Each row is a point. The points of each table are mixes of a few directions, plus a little noise. Count the directions of each table, and those that both share. Where both have some left over, give the other angles between the two spaces (their principal angles), to ten degrees, smallest first.

First (6 x 2):
[[-60,-32],
[-15,-8],
[25,13],
[-14,-7],
[49,26],
[15,8]]
Second, 7 rows:
[[-38,24],
[-13,8],
[14,-9],
[45,-29],
[29,-18],
[15,-10],
[-52,33]]
Directions: first 1, second 1, shared 0; angles 60

First, 6 rows:
[[42,-23,-1,-54],
[-25,13,-28,39],
[18,-9,38,-32],
[-40,23,23,46],
[-3,1,-6,5],
[8,-5,-26,-4]]
Second (5 x 4):
[[-3,-1,-6,19],
[-5,7,-60,-5],
[-12,-42,45,-20],
[-2,-7,-11,-29],
[23,42,32,34]]
Directions: first 2, second 3, shared 1; angles 40

First (10 x 9):
[[4,25,34,12,-26,19,-34,4,9],
[35,42,25,21,-11,10,-44,-17,4],
[16,-11,-33,-6,30,-5,23,-18,6],
[-3,20,23,10,-18,-11,-26,8,-17],
[-21,-39,5,-12,-16,15,31,11,6],
[-32,-20,-9,-13,1,-1,19,20,3],
[16,-27,-42,-11,35,-6,40,-21,4],
[-20,-24,4,-7,-12,-3,18,12,-9],
[6,13,7,7,-4,-18,-13,-2,-19],
[-2,22,-15,0,20,0,-13,2,13]]
Second:
[[-18,-6,4,5,-1,-15,4,2,1],
[26,40,2,-5,-13,28,-26,1,0],
[-9,-36,60,10,58,-5,-29,-2,-12],
[7,1,-18,-7,-8,6,13,-1,1],
[-29,-1,-11,0,-6,-18,9,12,6],
[30,-2,5,22,-29,-11,7,-28,1],
[-33,-13,-46,-9,5,-9,16,41,18],
[40,9,22,3,0,19,-13,-24,-10],
[-14,9,-16,-20,-5,4,19,-1,-6]]
Directions: first 4, second 5, shared 2; angles 50, 90

First, 9 rows:
[[2,-9,-4,-2,-3,-7,-4,13,-2,4,8,9],
[-16,46,19,16,-13,31,34,-53,-16,-1,-12,-60],
[-2,7,5,4,-2,6,8,-12,-2,3,-1,-9],
[6,-7,-4,-7,16,-3,-14,3,16,-10,-12,18],
[0,-2,-8,-8,1,-6,-13,16,-1,-13,-4,3],
[4,-22,1,8,-9,-11,8,12,-4,28,26,20],
[7,-9,-4,-7,17,-3,-15,3,18,-8,-11,21],
[7,-10,1,-1,14,-1,-6,-4,17,3,-5,20],
[-9,7,-7,-3,-21,-5,1,21,-26,-6,10,-21]]
Second:
[[4,5,-14,20,38,27,42,6,-23,24,25,21],
[-4,-5,16,-23,-43,-31,-48,-7,26,-27,-28,-24],
[0,1,-2,2,5,3,5,1,-3,3,3,3],
[1,2,-5,7,14,10,16,2,-9,9,9,8],
[1,1,-2,3,6,5,7,1,-4,4,4,4],
[3,3,-9,13,25,18,28,4,-15,16,16,14],
[-2,-2,7,-10,-19,-14,-21,-3,12,-12,-13,-11],
[-1,-1,3,-4,-8,-6,-9,-1,5,-5,-5,-5],
[-2,-2,7,-9,-18,-12,-19,-3,11,-11,-11,-10]]
Directions: first 3, second 1, shared 0; angles 60

First, 9 rows:
[[-1,8,8,4,2,3,0,2,-7,7,1,-4,-11,0,9,-4,-1,2],
[0,19,17,6,2,4,-7,19,-8,21,1,-6,-14,-1,19,2,1,8],
[0,14,19,8,6,-3,-15,10,-17,15,3,5,1,9,18,14,-3,-1],
[6,0,-10,-6,-10,-8,-16,43,33,14,-5,6,27,-6,-4,27,14,12],
[-1,-31,-3,2,15,-25,-24,-56,-34,-37,7,42,60,38,-13,36,-17,-40],
[0,2,6,3,3,-4,-10,0,-8,2,1,7,9,7,5,11,-2,-4],
[-6,4,17,10,14,4,6,-42,-42,-10,7,1,-19,13,11,-16,-16,-16],
[3,-9,-34,-17,-21,13,29,29,58,-2,-10,-25,-18,-34,-26,-28,19,26],
[-1,-7,-21,-9,-11,16,35,-5,26,-11,-5,-25,-33,-24,-18,-41,7,14]]
Second (8 x 18):
[[4,-12,-6,-4,-3,-10,-19,6,12,-2,-2,22,35,13,-7,26,-1,-8],
[-2,13,12,1,-8,32,21,2,10,21,-3,-14,-58,-5,10,-50,-12,13],
[4,-8,4,-6,-14,20,-9,12,33,22,-5,24,-3,18,-1,-11,-17,2],
[1,1,6,-3,-10,24,3,7,22,20,-5,9,-24,8,3,-25,-15,6],
[1,-9,-10,1,9,-31,-15,-4,-14,-21,3,6,47,0,-8,43,13,-10],
[-3,4,-6,5,13,-25,4,-11,-31,-23,6,-18,15,-15,-1,20,17,-4],
[-5,5,-10,8,23,-44,5,-18,-52,-40,10,-30,30,-25,-2,38,30,-8],
[0,6,10,-2,-11,32,11,6,21,24,-5,0,-42,4,6,-41,-16,10]]
Directions: first 3, second 2, shared 1; angles 70
